Every row gives one point. Each copy is the shape, with its points in the same order, turned, moved and blurred by noise. Is it also mirrored, or only turned?

Shape (6 x 3):
[[ -8.7  -6.3  33.4]
 [ 20.9  27.7  -8.5]
 [ -3.1  -1.9  19.7]
 [ 11.3 -10.4 -14.2]
 [ -3.5  13.0  -8.7]
 [ -3.6   3.5  -9.5]]
Copy 1:
[[ -4.1 -13.3  29.6]
 [ 22.1 -17.3 -28.9]
 [ -1.8 -12.0  12.8]
 [-13.7  -3.1 -20.4]
 [ 12.0   2.4 -12.0]
 [  3.7   6.0  -9.0]]
Copy 1 is: only turned
Copy 2, 6 rows:
[[  7.8   5.2 -28.1]
 [-11.5  31.8  26.6]
 [  3.3  10.4 -11.3]
 [ -4.5  -6.3  22.2]
 [-21.7  12.1  13.5]
 [-16.5   0.7   8.2]]
Copy 2 is: mirrored
Copy 3, 6 rows:
[[ -6.2  -0.1  28.8]
 [ 33.2  14.4 -16.6]
 [  0.2   1.0  16.2]
 [  3.3 -13.2 -20.2]
 [  3.0  14.3 -13.5]
 [ -0.6   6.7 -13.6]]
Copy 3 is: only turned
Copy 4 (6 x 3):
[[-11.8  19.9 -29.3]
 [ 18.2  15.7  24.0]
 [ -6.2  13.7 -16.9]
 [  3.3 -15.5   3.7]
 [ -8.5   6.3  15.0]
 [ -8.5  -0.7  10.6]]
Copy 4 is: mirrored

Shape, 10 rows:
[[ 23.7  -3.4  -4.2  -4.8]
 [-15.7  19.1   8.9 -14.7]
 [ -7.1 -28.9 -27.0  -7.7]
 [ -3.4 -13.8  -6.9  21.5]
 [ 14.5  -6.6 -13.1 -14.2]
 [ 33.4  -5.1   9.7 -12.6]
 [  4.3   0.4 -12.9 -19.4]
 [-12.0 -17.5   4.1 -17.0]
 [-12.3  21.0   9.5   0.8]
 [-17.8 -14.8  19.8   6.5]]
Copy 1, 10 rows:
[[  0.5  14.2  -0.3 -22.4]
 [ 18.7   0.9  11.0  17.7]
 [-35.6   6.7   1.7   1.3]
 [-15.1  -8.0 -19.5  -6.7]
 [-11.0  17.5  14.2 -13.9]
 [ 11.6  30.0  -5.3 -24.4]
 [ -4.5  10.5  18.7  -3.5]
 [-10.5  17.2  -0.2  15.6]
 [ 17.2  -9.0   2.5  11.4]
 [ -3.2   4.4 -21.4  20.8]]
Copy 1 is: mirrored
Copy 2 (10 x 4):
[[ 15.5   6.8  18.3  17.3]
 [-27.9  -0.1  17.5  -6.0]
 [ 13.8 -26.4 -14.3  19.4]
 [ 10.5   3.4 -19.5   0.0]
 [  7.9  -7.6  14.6  15.6]
 [  9.1  17.3  21.5  28.6]
 [  0.3 -16.3  17.6   9.8]
 [-18.2  -9.4  -6.5  22.6]
 [-16.4   5.9   8.4 -14.8]
 [-17.7   8.9 -20.9  12.7]]
Copy 2 is: only turned

Shape, 10 rows:
[[ 25.7  20.6   6.5   7.9]
 [  7.8  26.0  -0.9  -1.2]
 [-30.6  41.3 -22.8   3.9]
 [  5.5   9.9 -10.0 -11.6]
 [ -7.5  -2.7   2.2   6.2]
 [-11.0 -15.8 -14.0  17.3]
 [  2.8   6.9  -2.4   5.0]
 [  5.6  12.9   3.1  18.5]
 [ -0.6  -5.4  -6.4  16.8]
 [  9.9 -11.9 -19.3 -13.0]]
Copy 1:
[[-19.9   4.5 -23.6  -0.8]
 [ -4.6 -10.7 -22.6   1.2]
 [ 21.4 -37.1 -18.3  30.5]
 [ -5.7 -19.9  -7.1  -9.2]
 [  3.2  -0.9   8.5   1.7]
 [ -4.3  -7.4  27.3  12.2]
 [ -4.9  -5.5  -2.0   2.0]
 [ -8.3   4.4  -7.7  12.4]
 [ -9.1  -1.1  13.7   9.9]
 [-15.4 -22.9  13.3 -16.1]]
Copy 1 is: mirrored
Copy 2 (10 x 4):
[[ 14.4 -28.8  20.2   4.3]
 [ 10.4  -9.1  23.6  15.5]
 [ -9.8  25.0  46.8  25.3]
 [ 17.4   5.0  12.3   6.0]
 [ -8.1   1.2   3.4   1.0]
 [-14.4  12.0   6.3 -20.2]
 [  0.8  -4.5  12.7   1.0]
 [ -6.6 -14.9  20.4  -0.7]
 [ -9.3  -1.6  10.7 -14.3]
 [ 21.8  12.4  -1.1 -12.2]]
Copy 2 is: mirrored
Copy 3 (10 x 4):
[[ 36.4  -3.5   8.8  16.5]
 [ 33.3   4.4  -2.5   0.7]
 [ 14.0  48.0 -25.7  -9.0]
 [ 20.7   4.4   6.4 -13.5]
 [  0.4  -2.4   1.1   2.5]
 [-13.2  12.7  12.9   4.1]
 [ 13.7  -3.6   3.1  -0.8]
 [ 17.2   3.8   6.0  17.8]
 [  3.5   5.8  15.8  10.1]
 [  9.3  -3.5  28.9 -22.8]]
Copy 3 is: mirrored

Shape (11 x 6):
[[-13.4   0.6 -24.0  -8.8   2.1   5.4]
 [ 14.3   1.8  20.4  15.3  -3.8 -34.2]
 [ -6.8  11.0 -16.2  -9.4   1.6   4.3]
 [ -0.6 -12.9  11.6  -2.2  -9.6   6.8]
 [ -6.2  17.0 -21.5  28.1  -9.7  -2.9]
 [  7.2 -10.2 -25.8  -0.5  -9.7   0.6]
 [ -3.5  -7.0 -26.5   6.4   4.2   6.7]
 [-17.0   7.5  30.7  18.6  22.6  -9.5]
 [ -3.5   8.3  39.5  -1.1   6.7  -5.3]
 [  2.1 -12.0  18.2  -2.2 -10.6  -7.0]
 [ 32.7  -4.5   6.2  21.5   1.3   8.4]]
Copy 1:
[[  6.1   4.2   7.1  14.4 -23.9 -26.6]
 [-15.2  -0.9   6.1  -1.0  32.7   4.9]
 [ -1.0   6.1  10.6  11.1 -24.0  -4.8]
 [ -1.8  22.0 -15.8   4.8  -1.9  -3.6]
 [ 14.5  12.2  33.7  17.2   6.9 -10.7]
 [  6.5  12.5   9.4  -6.3 -10.9 -28.6]
 [ 19.2   5.5   5.0   8.4 -13.3 -24.8]
 [ -8.5  -5.1 -13.7  37.6  15.0  18.7]
 [-16.3   2.8 -19.1  20.0  12.3  24.8]
 [-14.4  14.1 -14.0   0.9  11.0  -3.2]
 [ 24.9   7.0  -6.9 -17.6  16.7   3.0]]
Copy 1 is: mirrored
Copy 2:
[[  7.6  -9.7 -13.4  -4.0  15.2  -6.9]
 [ 12.2  26.3  30.2 -27.9 -12.9  12.4]
 [ 14.7  -0.8  -6.4   0.1  13.9  -8.7]
 [ -5.7  12.6  -1.4   3.9  -6.5  15.8]
 [ 29.1  12.6 -20.9 -29.9   6.7   2.3]
 [ -7.3   9.6 -12.6 -16.4  18.6  -1.9]
 [  0.0  -1.4 -19.4 -14.0   8.3  -9.6]
 [ 26.6  -0.3  14.1  -7.9 -40.6   4.1]
 [ 17.8  14.5  23.3  10.8 -28.1  11.9]
 [ -3.4  14.3  11.7  -2.4  -6.8  19.6]
 [ -3.9  43.1  -7.3 -14.5 -16.1  -6.7]]
Copy 2 is: mirrored
Copy 3:
[[ 13.7 -15.2 -13.0  10.0  20.1   9.8]
 [ 10.1  27.0  16.5 -19.3  11.7 -26.1]
 [ 10.5 -17.5 -10.8   6.1  14.9  -1.6]
 [ -0.8  13.5  -9.1  -1.7  -2.1   9.2]
 [ 27.4 -11.1  22.0  18.8   8.9  -3.9]
 [ 16.3   6.6  -7.8  23.6  21.4   5.0]
 [ 10.2  -7.0  -0.2  19.6  23.0  12.3]
 [ -8.3  -6.6  25.2 -34.4   3.5  -2.6]
 [-11.6   5.2   3.1 -31.0  -8.3 -12.7]
 [  3.0  20.5  -7.3 -10.3   0.2   0.3]
 [-16.3  22.0  16.0  20.2   4.6 -12.3]]
Copy 3 is: only turned
Copy 4:
[[  5.0 -18.7  -8.9 -15.5 -13.5   7.0]
 [ -3.4   5.6   4.0  30.3  19.1 -23.6]
 [ -2.9 -20.7 -10.6 -13.7  -4.0   0.7]
 [  2.4   6.8  15.3 -11.1   8.0  -1.2]
 [-16.5 -28.5   4.5  18.0  -8.7  12.3]
 [  2.5  -5.6 -12.0  -0.7   0.3  21.4]
 [ -2.2  -9.1  -8.6  -3.1 -16.8  16.8]
 [-12.3  -0.8  21.9   7.6 -14.4 -41.3]
 [-10.3   4.1  19.5  -6.4  11.8 -39.0]
 [  6.3   7.7  13.4  -1.9  16.9  -9.5]
 [-31.0  20.5   1.9   9.7   9.6   6.6]]
Copy 4 is: mirrored

Shape, 11 rows:
[[ 34.6  19.0  20.2   1.5  -7.4  13.5 -17.2  21.6]
 [-15.3  14.1 -11.3  -9.9   1.8  19.0 -15.2  -9.7]
 [  4.5  -1.9  18.2  21.6   0.4   3.8   5.8  27.5]
 [ -6.0  -4.8 -14.9 -26.9   3.5  -2.9  -6.9  -4.9]
 [-31.6 -25.4  -5.1  -6.2 -29.8  -2.9   7.2  -6.7]
 [  8.6   6.5   4.9  -4.5   1.6  -1.0   0.4  15.3]
 [-11.5 -34.0   2.0   1.1   8.4  -2.8   8.1 -20.8]
 [  9.8   7.8   6.3   8.9 -12.6   6.1  32.9   3.1]
 [ -4.8  10.2 -10.1  -2.5   9.6  12.2  21.5  -3.3]
 [-17.3  22.3  -6.5  -4.8  -4.3  -9.3 -13.6 -20.0]
 [  5.3   2.1 -29.4  25.6   5.6  -7.2  -7.7  -2.2]]
Copy 1 (11 x 8):
[[-18.9 -10.4 -21.5 -21.5   5.0 -14.9   2.2   9.5]
 [ -2.6   9.8  20.0  23.7 -11.0 -10.8   2.1   9.3]
 [  0.6 -22.3 -14.5   9.1  31.3 -11.2  13.8  -2.7]
 [ 11.1  23.3  14.5  11.4  -0.2  13.7   4.2  -0.1]
 [ 17.5  26.5   9.9  38.1  27.1  -9.6  -9.3 -26.8]
 [ -1.7  -3.7  -2.1  -0.5  11.9   2.6  10.2  -3.6]
 [ 36.0   3.6  -2.0  36.3  15.3  13.1 -12.8  -2.3]
 [  0.6 -25.2  10.0   3.3  21.2  -1.3 -12.2 -22.7]
 [  8.3 -16.4  26.9  14.3   5.4   4.6   0.4  -4.5]
 [-15.4  10.1   8.2  35.3 -14.1   6.6  -0.5  -8.5]
 [-18.1  -5.1  10.7  29.7  25.5  19.1  -5.8  19.3]]
Copy 1 is: only turned
Copy 2:
[[ 23.3  -7.6   7.7  28.0   9.0   6.5   5.9  37.7]
 [-31.5   2.9  -8.6  17.4  15.0  -1.5  11.4  -1.4]
 [ 15.4   2.7   6.3 -17.1  19.6   3.9  -1.7  25.7]
 [-14.1   1.0  -2.4  14.6  -1.8   9.1  14.6 -24.1]
 [-15.9  43.2  -4.5 -13.4 -14.0   4.0  -1.8 -16.9]
 [  7.7  -3.2  10.2   8.0  12.3   4.1   3.1   3.0]
 [ -8.4   4.2 -19.8 -22.3 -14.7 -13.8  10.8 -17.0]
 [ -0.2   8.0  34.2  -8.6   4.9 -16.1   9.8   8.1]
 [-22.1  -2.8  16.8  -5.0  15.1 -12.4  14.7  -4.0]
 [-33.7   1.6   1.2  18.9   0.2  -9.6 -15.6  -4.2]
 [-25.1 -20.8   5.2 -14.3  -7.7  16.1  -1.9  10.8]]
Copy 2 is: mirrored

Shape, 12 rows:
[[-17.3  13.6  12.3  -8.7  -9.2  15.5  14.5  -6.7 -26.9]
 [ -1.1 -23.2   4.8 -20.5   6.7 -19.6 -14.4 -12.2   5.6]
 [ 20.5  -0.3 -17.0 -21.5 -14.8   4.4 -10.2   2.9  16.5]
 [  1.9 -21.3  -9.2  10.4  -0.4  -9.0 -22.8  21.3 -19.5]
 [-14.5  17.5 -19.1  -7.7 -10.3   8.1  16.4  10.4 -18.6]
 [  5.3   0.0   8.2   2.7  21.2  20.4  -3.0  25.6   0.8]
 [ -2.6 -21.4 -14.5   5.9   8.3 -24.3  14.2  18.9  -1.5]
 [ -8.9   3.0  16.5  10.7  14.7 -22.4   5.6  11.3 -22.8]
 [-17.1 -11.8   7.0   4.0  14.7 -17.6  -3.5  15.2  20.0]
 [ 15.7 -16.9  25.3  -8.8  -8.6   5.5  15.1  29.2  -4.9]
 [-23.8  16.5  -7.4   0.0   7.7   4.5 -18.4   9.5  -3.5]
 [ 10.9 -20.1  14.4   1.4 -24.2   4.1   7.0 -13.1   5.3]]
Copy 1, 12 rows:
[[ 11.7  11.9   2.8 -16.2 -14.5 -11.9  -3.2  17.1  33.9]
 [  1.7  -6.7  -9.2  -4.5 -25.6  20.6  11.6 -13.4 -13.7]
 [ 25.6  11.0   5.1  10.1  -8.3  14.7 -22.3 -17.0 -14.0]
 [ -2.0  -6.7 -20.0  14.1  18.8  23.6   3.1  -9.9  11.0]
 [ 13.9  22.9   3.4   7.7  -2.2   0.8 -17.6  27.2  22.2]
 [  2.5  -2.8 -10.8   0.3  20.9 -20.4  -8.8   0.8  -7.4]
 [-14.3  24.6 -20.5  -0.1  11.9  27.3   0.8   9.9 -10.0]
 [-27.9  17.2 -20.4  -1.8  -3.7  -2.4   8.3   2.1  19.4]
 [-27.3   1.2  -4.2  -2.0  -5.7   6.0  -8.4   4.3 -17.2]
 [  5.1   9.8 -34.3 -26.3   7.3  -0.7 -28.0  -8.4   1.5]
 [ -8.9  -7.9  10.0  22.0  -1.3  -4.6  -6.0   9.7  11.2]
 [  9.4   2.4   5.8 -36.7  -4.6  21.8  -9.2 -16.6   7.6]]
Copy 1 is: only turned
Copy 2:
[[ 10.3   3.2  -1.3  28.4 -38.5 -17.2  14.3   4.1  -5.7]
 [-17.7 -17.0  -2.9 -19.5 -13.9 -25.6  -3.5  -1.7  19.5]
 [ -7.2   4.2  -5.7   5.8 -11.0   2.8 -20.5  -1.4  40.0]
 [  8.9  22.6  11.1 -17.6   4.9 -22.9   1.8  16.6  11.7]
 [  1.5  17.7  12.9  25.9 -26.1   7.2  18.2   7.7  10.7]
 [ 17.0  -6.2 -12.3  11.6  11.6  -0.3   2.4  24.9   5.0]
 [-22.1   1.7  25.6  -0.9  14.1 -13.6  11.5  11.7  10.3]
 [ -9.1   4.9   2.2  -0.7  -1.4 -19.0  15.5   6.0 -25.3]
 [-18.2 -16.4   7.7 -11.6   1.0  -2.0  -2.2  28.4  -2.7]
 [ -6.3   4.4 -11.5  30.3   9.8 -31.0  -9.5  22.5   7.8]
 [  7.0   5.0  -1.0  -9.9 -24.7  12.7   8.6  20.6   1.1]
 [ -1.6  -9.7  11.8  16.8 -15.8 -31.2 -29.0  -0.1  11.8]]
Copy 2 is: mirrored
Copy 3:
[[  8.8   4.6   2.0 -22.4   4.7 -14.4 -26.8 -14.5 -14.9]
 [  0.3 -29.5   0.4  24.1  -1.9  -8.8 -22.3   8.6  18.8]
 [  6.1 -18.8   7.8  33.1   6.5   4.4   9.3 -15.5  -7.5]
 [ -9.3 -12.0  33.5  17.5 -29.8 -24.7  -9.2  -0.3   5.3]
 [ 19.0  16.4  15.8  -9.8   7.8 -19.5   1.6 -11.1  -6.8]
 [-10.4  15.7  -7.8  17.5 -30.9  -9.5  -8.0 -18.1  -4.0]
 [ -4.8  -6.6   7.7   4.9 -19.1 -20.9  14.1  11.3  27.3]
 [-24.4   7.7   7.6 -11.4 -11.3 -24.1 -19.8  11.6  12.1]
 [ -6.8   3.0   2.2  16.3 -19.3   2.1 -13.3   4.4  35.3]
 [-24.4 -15.8  -6.5  -3.7 -15.9 -14.1  -0.8 -34.4   6.7]
 [ 10.0  24.3  20.4  16.8  -8.3  -7.4 -24.7  -2.5   2.6]
 [ -4.9 -36.4   3.5  -7.4 -10.5  13.3  -7.7 -12.4  -3.5]]
Copy 3 is: mirrored
